Rows are points. Each copy is the shape, with its points in the same order, turned, moved and blurred by noise. Say if it was mirrored as well.

Shape (8 x 3):
[[ 11  -3 -26]
 [ 13  47  -8]
 [  7  18 -18]
 [-39  -1  -2]
 [-16 -29 -23]
 [ 49  22 -28]
 [-77 -32   7]
 [  8 -11  28]]
Copy 1 (8 x 3):
[[ -5   5 -22]
 [ 19 -35 -13]
 [ -1  -9 -16]
 [-41  -6  15]
 [-28  36  -6]
 [ 34   5 -39]
 [-80  14  41]
 [ 11  18  29]]
Copy 1 is: mirrored
Copy 2 (8 x 3):
[[ -3 -26  18]
 [-13  21  47]
 [-12  -7  26]
 [-22   5 -19]
 [ -6 -35 -16]
 [  9 -18  63]
 [-23  -1 -71]
 [ 30  10  -7]]
Copy 2 is: mirrored
Copy 3 (8 x 3):
[[-18  12 -14]
 [ 10  49   6]
 [ -7  25  -4]
 [-44  14  33]
 [-46 -11  -4]
 [ 21  28 -31]
 [-83  -9  59]
 [  2 -16  28]]
Copy 3 is: only turned
Copy 4 (8 x 3):
[[-21  -9 -11]
 [ 28   7 -24]
 [  2  -7 -17]
 [ 10 -53   9]
 [-29 -41   8]
 [-13  30 -26]
 [  0 -95  33]
 [  4  -6  39]]
Copy 4 is: mirrored

Shape (8 x 4):
[[ 34  36  -3  27]
 [-40 -11  42 -36]
 [  4  27  87 -51]
 [ 20  32 -56 -58]
 [-56 -16 -11  -9]
 [-48  -4  -8  22]
 [ 75 -58  -9  16]
 [-49   7 -21  19]]
Copy 1 (8 x 4):
[[ 33  24 -13  18]
 [-53 -43   7 -16]
 [-15 -40  73 -20]
 [ 57 -62 -48 -13]
 [-50 -34 -50   6]
 [-47  -5 -44  25]
 [ 18  53 -41 -75]
 [-35 -14 -52  36]]
Copy 1 is: mirrored
Copy 2 (8 x 4):
[[ 14  35  15  29]
 [ -9 -31   9 -63]
 [ 37  -3  55 -74]
 [ 58   9 -66  -9]
 [-23 -24 -28 -35]
 [-49  -5 -19 -12]
 [ 40 -52  19  75]
 [-47  12 -34 -18]]
Copy 2 is: only turned
Copy 3 (8 x 4):
[[ 40  19 -18  30]
 [ -9  17  44 -45]
 [ 45  31  64 -50]
 [ 26 -10 -75 -59]
 [-50   2   6 -11]
 [-48  20  -3  20]
 [ 46 -91   0  30]
 [-50  22 -14  13]]
Copy 3 is: only turned
Copy 4 (8 x 4):
[[ 31  53  30  25]
 [-31 -17  30 -24]
 [-12  15  93 -47]
 [ 19  61 -42 -47]
 [-39  -1 -26   6]
 [-35  11 -11  37]
 [ 95 -19   1  22]
 [-36  24 -20  28]]
Copy 4 is: only turned

Shape (14 x 8):
[[ 40  17 -42 -52  45  46 -44 -40]
 [  3 -11 -64  45   1  36 -21   5]
 [ 21  -6  11  -3 -40 -22  30  23]
 [ 73   1  32  -4 -28  25 -34   2]
 [-16  52  28 -32  14 -41  43 -11]
 [ 32   2  25  33  50  28 -21  38]
 [ 43   5 -64 -31 -24 -23 -38  15]
 [ 34 -39  22 -39  -2   7   0  31]
 [ 73  52 -61  18 -45  33  59  22]
 [  4  20  16  38  16 -27 -16 -26]
 [ 25  12 -44  -5  54 -10   8  27]
 [ 16  21  -2  24  14 -18  55 -16]
 [ 41 -32 -18  -2  14 -18  30 -22]
 [ 14 -40   4 -39 -41  34  10  11]]
Copy 1 (14 x 8):
[[ 29  59  -1 -41   1  35 -33 -70]
 [ -1  23 -55   0 -22   1 -22   8]
 [ 37 -43  20 -26 -40  14  45   4]
 [ 73   4  48 -16 -60  41 -18   5]
 [  2   0  64 -13 -11   3  86 -47]
 [ 46  31  30   1  21  14   4  36]
 [ 56 -14 -32   2 -40  24   4 -61]
 [ 54 -43  38 -39   3  21   1  -2]
 [ 61  31 -56 -58 -70  45  75   6]
 [  0  33  37  19 -27 -25  27 -13]
 [ 37  15 -20 -14  31 -16  32 -21]
 [  4  18  23 -35 -31 -19  71   9]
 [ 34  -4   8 -50 -25 -32  16 -13]
 [  9 -47   9 -58 -34  42  -2  -3]]
Copy 1 is: mirrored
Copy 2 (14 x 8):
[[  7  31   8 -33 -15  66  -8  60]
 [ -4 -31 -28  30   1  61 -21  -9]
 [ 10 -28  27 -25  -5   3  10 -71]
 [ 30 -26  76 -12 -26  34 -49 -16]
 [-15  47  33 -44  46 -27  32 -36]
 [ 35 -27  48  27  57  28 -29  20]
 [ 26  -3 -37 -29 -40  18 -49 -18]
 [ 30 -50  35 -48   4  -1 -10   7]
 [ 74  21 -10   2 -14  74  23 -81]
 [-31  12  33  31  14  -6 -20  -8]
 [ 48  11 -24 -11  35  12  -4  10]
 [  7  17  28  16  17  -1  46 -38]
 [ 14 -13  14   6 -23  -3  38   4]
 [  9 -59  34 -56 -27  33   5 -26]]
Copy 2 is: mirrored
Copy 3 (14 x 8):
[[ 43  37 -64 -47 -16  24 -37 -49]
 [ 25 -20 -68  49  29  14  -4 -41]
 [ 25 -13   2  37 -20 -45  26  18]
 [ 40 -25  -5  22 -80  -1 -21 -18]
 [-30  65  14 -14 -21 -44  44   2]
 [-36 -50 -65   0 -46  15   1 -14]
 [ 64  26 -51  33  -1 -44 -46   6]
 [ 34 -37  -4 -23 -27 -14  -7  25]
 [ 74  16 -66  67 -44  -1  79  -6]
 [-39   9 -18  24 -20 -35  -4 -54]
 [  5   5 -83 -18   1 -32  16  -9]
 [-10   7 -18  14  -8 -34  64 -33]
 [ 33 -19 -21 -10  -2 -49  26 -40]
 [ 57 -24  21   5   4  12   5  17]]
Copy 3 is: mirrored
Copy 4 (14 x 8):
[[ 72 -18  54 -49  71   2   6  56]
 [ 20 -40   0  50  54   5 -36  33]
 [ 20 -15 -17   9 -26 -28  27 -15]
 [ 95 -13  32  -4 -32   5 -18   2]
 [ -6  37  24  -7  16 -31  80 -17]
 [ 53  15  -4 -14  28  53 -29 -29]
 [ 44 -32  -6 -24  15 -62 -27  42]
 [ 30 -39  -3 -47 -27   9  10 -11]
 [ 82 -14 -64  60   5 -27  40  58]
 [ 26  13  39  20  38 -17   3 -39]
 [ 23   2 -23 -29  66 -10  12   1]
 [ 31  -2  -8  36  39 -17  54 -25]
 [ 49 -53  -1   4  27 -19  31 -33]
 [ 27 -68  12 -18 -35  11  22  25]]
Copy 4 is: mirrored

Shape (12 x 9):
[[-35  40  53 -21   8  39  15 -29 -11]
 [-27  -7 -36  44 -13   1 -62  14  78]
 [-11  17  66 -21 -15  -3  26 -22 -10]
 [-27 -10 -23  -5  -9  -5  31 -34  47]
 [-37 -14 -10  25  -8 -27 -17  82  -7]
 [-14  -4 -24 -16 -14 -26 -95 -26 -11]
 [-28  10 -24 -14 -31  45  14 -31 -28]
 [ 46  -4 -12  -6 -33 -19  13 -20 -10]
 [  3  50 -21 -11 -33 -18  25 -22  16]
 [ 85  -6 -13  -9 -19  26  31  -4  -8]
 [ 44  36 -15 -23  84  17 -26  31 -12]
 [-12  38   9  31  35  -3  20 -11  -6]]
Copy 1 (12 x 9):
[[-11  11  19   9 -49  64  16 -37  -4]
 [ -4  53 -78  49  25   7 -55  34  35]
 [-30   1  40   5 -45  16  14  -9   9]
 [-40  20 -64   5 -40 -11  16  -3  27]
 [-36   0 -20   4  57  15 -26  59 -25]
 [ 29  13 -30 -25  -8 -12 -94 -10   3]
 [ -6   5 -39 -11 -73  25  -3   6 -40]
 [ 14   5  -9   4 -36 -53   2  16 -20]
 [-26  59 -17   8 -44 -29   9  -7 -28]
 [ 53   1 -10  19 -42 -39  51  38 -32]
 [ 73  20 -17  -4  54  25  37 -27 -34]
 [-19   6 -17  41   5  16  22 -37 -22]]
Copy 1 is: only turned
Copy 2 (12 x 9):
[[-56   8  44 -10  23  18  20 -51  -1]
 [ 32  25 -44  66 -19  12 -49  35  46]
 [-42 -11  42 -17 -14 -36  13 -26   7]
 [-19 -12 -41   2  29  -9  -4 -14  61]
 [-31  27 -55  12 -35  -1 -18  58 -41]
 [ 32 -10  -3  24  -2 -15 -93 -10 -22]
 [-14  32 -15 -63  25  11 -27 -40   8]
 [ 36 -35 -15 -36  -9 -29  -5   1  11]
 [ 15  -9 -35  -5 -18 -22  13 -58  11]
 [ 40 -45   4 -71   3   4  41  24   5]
 [ 28 -45   2  25  41  53  14   5 -70]
 [ -9  16 -10  24  32 -13  25 -12  -9]]
Copy 2 is: mirrored
Copy 3 (12 x 9):
[[-14  46  30 -16   4  69 -15  46 -23]
 [-23 -15   6  25  67 -30 -41 -27  50]
 [ 19  26  45 -37 -16  37  -6  52 -28]
 [-17  15   6 -46  15  -2  12 -12  33]
 [-18 -48  12  58   0 -21  10  42   9]
 [-29 -18 -23  -6  30 -28 -71  -9 -54]
 [-30  24 -17 -11 -40  49 -22  -4   3]
 [ 47   8 -19 -23 -25  -9 -10  -6 -14]
 [  9  61 -10 -18 -15 -17  -5  11  10]
 [ 87   6 -43 -13 -23  34   0 -11   2]
 [ 29   8 -70  32  63  38  23  33 -49]
 [  0  41  20  18  22  22  31   5 -24]]
Copy 3 is: only turned
Copy 4 (12 x 9):
[[-45  47   8 -11  30 -23   7  60  23]
 [-47  -5   4  93 -19  -3 -47 -55  23]
 [ -5  36  32 -29  21 -40   4  33  16]
 [-18  26   2  24 -21  -5  30 -28  51]
 [-36  -2   9  33  16 -17 -11 -53 -72]
 [-44 -34 -23 -13  18   6 -79 -39  35]
 [-56  -9 -14 -20 -21  14  23  30  17]
 [ 35 -13  -6 -18 -29   1 -10   0  11]
 [ -3  37 -31 -10 -44 -22  -3  -2  18]
 [ 57 -11  -2   2 -33  40   1  41  -2]
 [ 18  32 -60  32  63  52 -36  23 -22]
 [ -7  24 -38  29  30 -37  15  19   2]]
Copy 4 is: mirrored

Shape (14 x 11):
[[ 14  29  -2 -25   7  38 -46   4  -8 -20  32]
 [ 31 -56  -4   4  50  27 -34 -14  -9 -28  26]
 [-41   1  11 -25 -18  36  16  28 -25 -43  44]
 [ 48  37 -32  66  -3 -56  36  32  49  -9   9]
 [ 24 -12 -39 -32  11 -58 -39  -3  -9 -11 -11]
 [-54   6 -14 -20  51 -23  40 -14 -19  32 -45]
 [ 26  30 -31 -39  19 -44  10  -1 -29 -22 -16]
 [-11 -18 -12   4 -18  50 -11  17 -50   3  19]
 [ 25 -27   6 -11 -31  41   4  14  33 -46 -11]
 [-12 -19   4  19  -2  18 -67 -40   4 -75 -38]
 [ 19 -46  71  -2   6  -6  33  55  31   9   4]
 [  7  14  30  66   7  12  28 -43 -16  27  26]
 [  0 -64 -16 -37  39  17 -50 -46  -6  19  56]
 [ 14   0  53  51  -2  -9  34 -46  20 -27 -31]]
Copy 1 (14 x 11):
[[-24  14  13 -49   4  34   6  -6  10 -72  18]
 [  3 -30  31  -5  57  38  35 -27  22 -45 -21]
 [  9 -34  -2 -35  -2  44  -6  32 -43 -44  45]
 [ 73  42 -33  22 -44 -41  22  12  27 -30 -36]
 [-23 -11  -3 -42  26 -47   3  -6   3 -41 -56]
 [ -4  32   3 -30  51  -6 -30  30 -36  53 -25]
 [  7  25 -15 -67  25 -37  15   9 -29 -32 -39]
 [-31 -25  -8 -26  -9  68  20  10 -19 -19  -2]
 [ 46 -31  34 -36 -25  47 -15  -1  -3 -56 -31]
 [-12  -1  39  13  29  40 -40 -22 -37 -95 -56]
 [ 50 -33  75  -9 -18   8  22  64  22   1  -9]
 [  6  42  28  36 -21  29  39 -25 -28  16   8]
 [-44 -49  37 -24  55  13  10 -59  30 -12  12]
 [ 50  38  69  30 -13  12   4  -9 -49 -16 -38]]
Copy 1 is: mirrored
Copy 2 (14 x 11):
[[  0  32  18   5  20  45 -55  17  -8 -49  30]
 [  4 -66  12   2  44   0 -70  19 -19 -48  -1]
 [  3   3  18  -5   1  44  21 -13 -49 -80  21]
 [ 61  51  -7  39  -5 -37  27  53  47 -17 -31]
 [ 12  14  -7 -51 -15 -47 -57  43 -20 -37 -20]
 [-56   8 -26 -56  28 -12  33 -19 -14  24 -29]
 [ 26  50 -20 -39  22 -15 -20  19 -37 -20 -13]
 [-17 -19  -4  31  -8  43 -25   3 -60 -40  10]
 [ 58 -28  21 -13 -37  53 -25  -7 -11 -41   7]
 [  5  -8  37  -6 -21   9 -88 -38   4 -66 -62]
 [ 37 -57  75 -12  -5   8  25  45 -16  10  10]
 [  5   7  24  73  35 -13  -4 -30  -1  21   2]
 [-35 -47   0 -15  22 -23 -76  -5 -11 -39  60]
 [ 55   2  51  13  11 -10   0 -56   5  12 -49]]
Copy 2 is: only turned

Shape (15 x 12):
[[  2 -36 -62 -51 -27  25  14  49 -14 -44  -8  26]
 [-35  26 -20   3 -30 -14  -2  21 -10  26  -7   6]
 [ 22 -21  25 -36   4  14 -30  47 -41  18 -37 -14]
 [-52 -21  -5 -31  34  26  36  17  31  20  37  22]
 [-29 -21   0  15 -21  -8   0  63 -20  29  30  43]
 [-37  14 -50   9  13  61 -51   7 -41 -42 -45  -8]
 [-45  37  22  -5  11  42  -3  21  -5 -68 -47  -2]
 [  0  42 -56   3 -45  49  20  18  -5 -31  16  51]
 [ 22 -10 -35  30   9 -18  35  37  12  21 -37 -10]
 [ 43 -36 -10  10  36 -45 -23  48 -10  13  40 -30]
 [-46 -21  13  -5 -26  27   8  -9  38 -51 -39 -10]
 [  6  12   1   8   0  57 -10  63  33  -3  21   8]
 [ 43  -1  31  28  35  21  -1  33 -10 -27  -2   4]
 [ -2 -37  25  31 -32  28  10  11 -47 -52   8 -20]
 [-31 -55 -21  -7  50  46 -65  -9   3  -6  19  50]]
Copy 1 (15 x 12):
[[-12  31 -38 -77 -11 -15  30  -2   5 -36   4   2]
 [-32   0 -11   3 -35   6 -29  13  14  22 -29  21]
 [ 11   5 -12 -49  17 -19 -20  14 -30  58 -18 -37]
 [-46   7  26 -14  47   9 -22 -38  49 -26  -1  -7]
 [-31  -8  18 -31  10  -4 -40  46  10  -6  -3  37]
 [ 35  45 -93 -22 -17  26 -55 -15  -6  -9 -21 -20]
 [  4  72 -31  15 -10 -18 -49 -30 -37 -26 -35 -32]
 [ 19  49  -3 -14 -55  33   9  -1  14 -45   3  39]
 [  7  -9 -30  20  27 -31  29  -1  11  29 -28  41]
 [ 16 -48 -15 -19  29 -68 -20   8  22  46  47  16]
 [-24   1 -28  17 -11 -13  -9 -35 -32 -51 -46 -39]
 [ 43  19  22  -5   7 -20 -23  20  32 -30  -7 -16]
 [ 51  14   3   7  35 -31 -28  -8 -34   9  19   3]
 [ -4  -1 -34  14   3  -2 -16  27 -64 -28  32 -25]
 [ 21 -33 -28 -65  40  26 -75 -47  13 -38  -1 -10]]
Copy 1 is: only turned
Copy 2 (15 x 12):
[[ 15 -42 -77   4 -39  31  36  35 -50 -53 -28  12]
 [  0 -19   1   0 -59   2  43  25  18  -3  -1  31]
 [ 41 -23 -19 -15 -32  10   3  77   0  21 -33 -45]
 [  5  12 -55 -40  35  20  65  40   5 -22  36  29]
 [ 20  -5 -31  11 -27  43  34  55   2  28  -3  64]
 [-64  -7  -7 -37 -41  30  15  20 -20 -30 -67 -34]
 [-16  35  30 -26 -16   0  23  56 -34 -64 -47 -11]
 [  2  -9  -9  11 -51  69  28 -15 -20 -65  -7  36]
 [ -9 -62  -5  41  -8   4  18  60  30 -22   9   1]
 [  2 -34 -49  25   7  -2 -39  47  -5  50  31  -4]
 [  1  13 -12  -4  17 -36  47  23 -10 -58 -62  13]
 [ 18  35 -34  17  -6  54  -2  37  21 -33   0   5]
 [ 15  -3  15  14  26  39 -28  57 -17  -6  -5 -19]
 [  7   0   8  43  10  17  32  18 -57  15 -55  -7]
 [-29 -12 -62 -78  36  45  -2  11  -5   4 -46  19]]
Copy 2 is: mirrored
Copy 3 (15 x 12):
[[ -8 -43 -51 -12 -57  13  -6  38  60   7   8  30]
 [-25  25   8  24 -48 -11   7  35 -23  19   1  -1]
 [ 36  -5 -30 -48 -37  19 -13  57 -36  -5 -11 -21]
 [ -3  -5  18  -9 -21  22  52  16  25  76  37   9]
 [  5  -1  28  11 -60   0 -16  31 -24  50  26  49]
 [-43  27 -44  10 -39  91  -8  32   6 -29  16 -19]
 [-32  19  33 -29 -29  63   9   9  27 -46  -1 -21]
 [  1  28 -11  47 -70   2  -9 -11  63  -6  34  13]
 [ 28  -9 -13  44   6  -5  25  39 -17   4 -24  33]
 [ 26 -38 -15  16  39  -7 -44  66 -41  40  31   4]
 [-42 -35  15 -13 -28  34  39 -17  14 -20  -3 -23]
 [ 46 -14  32  30 -41  44  -5  21  18  17  34 -16]
 [ 48  -4  14 -14  14  31 -22  12 -10 -21  19   1]
 [-14 -31  -5 -29 -29  11  -6  -1 -36 -47  58  16]
 [-15  -9 -38 -13 -24  95 -26 -14   0  75  34   1]]
Copy 3 is: only turned
Copy 4 (15 x 12):
[[-78 -34 -34 -37  -6   3  33  10  12 -32 -29  39]
 [-18  -9 -22  -5 -57  -4 -15  23 -16  22  -4  -2]
 [-24  18  25 -51   6  23   2 -13  39  45  -6  23]
 [-25   1  23  38   6 -19   6  25 -14 -56  -2  -4]
 [-53   5  -6  14 -60 -10  -1  22   2   7  43  41]
 [-45 -57 -46   3  18  66   4 -30 -27  51 -20  -3]
 [-37 -33  -9  44  -9  39   7 -30  35  34 -75 -19]
 [-56 -31 -46  -4 -77  20  47   3 -35 -27 -43  -3]
 [ 18  -7 -17   2 -11  -1  38  67  -3  38 -20  32]
 [ 18  35 -22 -16   6  43   2  61  38 -11  47  33]
 [  7 -70 -25  27 -18 -10   4 -21  38   1 -51  -9]
 [-21 -24  30  13 -50  62  26  18   5 -22  -8  13]
 [  2  24  -3  18 -17  61  62   6  32  18  -4  12]
 [-27 -29 -43   0 -31   1  46 -16  68  28  19 -27]
 [-16 -24 -21  28  29  37  -1 -60 -33 -32  33  42]]
Copy 4 is: mirrored

Shape (15 x 12):
[[-21 -23  -2  -5   5 -19  43 -24 -56  33  24  30]
 [ -4 -36  23 -17  -2 -22  40 -43 -61 -44  49 -23]
 [ 40  16  34 -43  35  16 -40 -25  -2  10  21  40]
 [ -1  25 -49  47  37  45 -29   1  35  26  -7  29]
 [-33  35 -27 -50   8  14  43  33   6 -45  29 -39]
 [-52 -17  17   4 -11 -18 -31   6  17  47 -17  19]
 [-27 -40  26  27  -1 -39 -21   6 -21 -27   3 -29]
 [-17  32  36   7  23  18  -2 -51 -34 -41  72  22]
 [ -1  51  42 -24  45 -31 -14 -22  24  32  53 -39]
 [ 28  31  13  -7  41  15  28  -7 -26 -23 -18 -11]
 [-32 -49  -7  15 -44  36  -6  24  13  26  34   2]
 [ 35  -3  -4 -29 -50 -35 -25   6  19 -26 -13 -36]
 [-37  43  -4 -46 -10  34  -5 -29 -33  15 -23 -49]
 [-45 -21 -13 -44  26 -29  32 -38  22  34 -15 -37]
 [ 27  17  15  40  -7  38  20  28  31 -41  11  44]]
Copy 1 (15 x 12):
[[-19 -38  -5  47 -27   1  46 -21 -25  57  -5   8]
 [-26 -55 -20  33 -32  11  43 -76 -23 -15  -6 -34]
 [ -3 -21  24 -31  37  11 -16 -37 -17   9  25  50]
 [-19  17 -12  50  43  40 -35  45  22  19   1  69]
 [-38 -26 -46   5  44  68  47  17 -25 -13   3 -53]
 [-49  49   2   9 -18 -19 -15  18 -13  41   8   3]
 [-44   4 -18  17 -38 -11 -15 -20   7 -20 -39 -27]
 [-69 -40 -15   8  14  28  40 -70  14 -15  10  47]
 [-50  -1  -5 -34  47  43 -15 -66  31  54  16 -26]
 [ 13 -15  25  14  26  59  29 -22   7 -13 -25   4]
 [-57 -16 -19  46 -39   8 -22  42 -16   5  46  -5]
 [ 30  23 -48 -27 -18  10 -16  -5   3 -31  20 -38]
 [-25  42 -12  -2  -9  95  25 -22 -49  14   7  -2]
 [-20  35 -10  50  27  22   3 -32 -47  52   2 -54]
 [-13 -27   6  28  25  10  25  42  52 -48  33  27]]
Copy 1 is: mirrored
Copy 2 (15 x 12):
[[-13  14  -4   4   8 -44  -6 -28 -71  10 -12  24]
 [  4 -30  25   8   1 -69 -10 -69 -52 -44  14 -21]
 [ -4  -5  78 -29  34  16 -17 -37  23  19  15  41]
 [-26  51 -25  -8  47  47  25 -11  44   4  40  11]
 [-43  23  26  -8  -6  21  -8 -36  -5 -51 -40 -71]
 [-62  -6  -8 -32  -2 -38  13  20  28   9  -2  31]
 [-14 -15  -7 -21  13 -67  -5   3  20 -65  22   2]
 [-22  34  62 -34   7 -20   4 -72 -30 -40  58   9]
 [-36  61  86   0  32 -52  -9 -40  52  -2 -14  -2]
 [ 36  30  42 -33  21   7  16 -15  -9 -18  -3 -31]
 [-75 -27 -28  30   0 -11 -17   6  -1  -4  45  -2]
 [ 19 -25  15  11 -32 -15 -37 -13  67 -46 -17 -16]
 [-15  13  13 -64 -15 -11 -21 -28   5  32  -9 -67]
 [-36 -10  -1 -14  18 -60  38 -49  15  29 -59 -30]
 [-11  16  31  15  -9  59  32  19  10 -59  48  13]]
Copy 2 is: mirrored
Copy 3 (15 x 12):
[[-46   3  34  -2   3   8 -15 -28 -54  -6  33   2]
 [-43 -30  45 -42  39 -14 -25 -11 -30 -85  41  -6]
 [ 32  43  10 -35  41  18 -32 -45  14 -19 -16  42]
 [ 26  15 -57  55   4  62  22  -8  23 -11  -1  37]
 [-15 -14   2 -69  24  48  41  61  11 -36  47  -8]
 [-39  -4  -3  12 -18  14 -44   5  32  28 -20  18]
 [-34 -38  13  15  25 -31 -39  20  24 -41   3 -13]
 [-41  61   6 -22  56  15 -18 -20   1 -95  22  14]
 [ -3  38   5 -44  32   1 -15 -32  79  -8  59  -7]
 [ 17  -6   3 -30  46  20  35 -24  -7 -42   0 -22]
 [-17 -23  34  28 -35  66 -53  33   8 -27  12  17]
 [ 30 -30  13 -50 -35 -33 -10  21  37 -45  -8  -2]
 [-29  -3 -41 -76 -19  50 -15  -6   5 -25  -2 -37]
 [-52 -55  -7 -48  -7  19  -4 -30  24  23  42  15]
 [ 19  22  46  28  15  42  47  18  21 -62 -27  22]]
Copy 3 is: only turned
Copy 4 (15 x 12):
[[-38 -30 -40 -25 -38   9  20 -18 -33  33 -13 -10]
 [ -6 -66  -8  26 -46   2  44 -45  -2  -9  26 -19]
 [ 14  27   1   4  15   4 -36 -60  13  64  19  10]
 [  9  22 -83  25  60   7 -15  26   9  63 -19  22]
 [  3   1 -27 -29  41  44  48  12  43 -52  30   5]
 [-41 -12 -15   8  19  15 -44  20  -4  17 -62   8]
 [-17 -47   4  53   9 -16 -11  12 -18 -21 -18  10]
 [-41  -2 -22  47  13  20  19 -61   8  33  51 -32]
 [-24  27  37 -20  52 -26   7   7  13  32  13 -44]
 [ 33  36 -29  13  14  -5  45 -29  -8  10  -8   6]
 [-13 -42 -31  17 -10  64 -28  51  12  28 -16  15]
 [ 19  10   1  14 -27 -24 -42  11  41 -35  -4  24]
 [ 20  29 -28  -2   8  35  -7 -22  12 -36 -45 -72]
 [-10 -34 -17 -43  21 -11  33  -9  34   3 -67 -31]
 [-11  28 -35  56   1  34  23  11  16  39  23  78]]
Copy 4 is: only turned
